Every row gives one point. The last column is the point's height on a tilted bowl or saddle (a function of degree 2), plus a little noise. Count its main directions that bend up, bend down and stay straight.

Points, 10 rows:
[[ 14   9  25]
 [  1  38  33]
 [-71  15  57]
 [-13  23  35]
 [ 41 -95 -70]
 [ 62  18  24]
 [  1 -49 -24]
 [-26  -2  23]
 [-26  21  39]
 [ 10  37  30]]
Directions: 1 up, 1 down, 0 straight

Points (18 x 4):
[[ 61 -54 -29 -44]
 [-17 -50 -60  36]
 [-66 -74 -33 -13]
 [-54 -79 -34  -4]
 [  9 -32  -9  10]
 [ -5  10  -7  15]
 [ 27   3  20 -17]
 [-40  35 -26  -1]
 [ 10 -27 -26  17]
 [ -5   1   1  18]
 [-28 -81 -61  29]
 [ 54 -36  40 -91]
 [ 34 -30  39 -55]
 [-41 -15  16  13]
 [-36  29  61   9]
 [ 55  -5  10 -55]
 [-34  -7 -43  22]
 [ 56 -22  38 -84]]
Directions: 0 up, 2 down, 1 straight

Points, 39 rows:
[[ 52  20   3 -44  -1  18  55]
 [ -1  43  -8 -22   2 -13  19]
 [-14  84 -36 -34 -18  27  51]
 [ 10  11 -32   2 -39 -16  21]
 [-31  17  13  15 -27  38  12]
 [-32 -29  29 -27 -34  -1  10]
 [  6   7 -11 -52   4 -32  39]
 [-14   3  60 -35  14 -37  19]
 [ -6  16  36 -24 -29  44  22]
 [ 21  16  29  -5  37  46  35]
 [-23   7 -62  11   4 -19  15]
 [ -7 -82   8 -18 -18  34  20]
 [ 50   8 -37 -51 -12 -22  66]
 [  0  26 -34   4 -21  -6  14]
 [-29   4   4 -11 -43 -20  12]
 [  7 -17 -11 -19   0  17  17]
 [-17  37   5  31 -24 -59   4]
 [ 38 -10 -30  87  11  18  24]
 [ 55  15 -22 -10 -71  26  66]
 [-12 -16  11  45   1   1   9]
 [-23  45 -17  -9  24   8  16]
 [ -6 -52  18 -23  37 -18  23]
 [ 22  23 -26 -52 -12 -19  48]
 [-11  74 -30 -55  64  35  79]
 [-30  19  23  16 -15  11   3]
 [  8 -48  32  28 -19 -29  28]
 [ -8 -16  27  -1  10  22  10]
 [ 15 -49  20 -32  19 -13  27]
 [  8   2 -12  -3 -29  52  28]
 [-10   9 -16  54 -48 -57  18]
 [-57  53 -25  18  -2 -28  11]
 [  2  67 -25 -51 -16 -46  53]
 [-33 -29  31  -8 -18 -27  10]
 [-36 -52  18  -8  33   8  12]
 [-31 -25 -27   9  -7   3   9]
 [ 17 -34 -22 -56  -2  22  37]
 [-45 -28  76 -61  77 -95  95]
 [  1   4 -24 -23  41  -2  24]
 [ -6   2 -30 -38  -3  -6  27]]
Directions: 4 up, 0 down, 2 straight
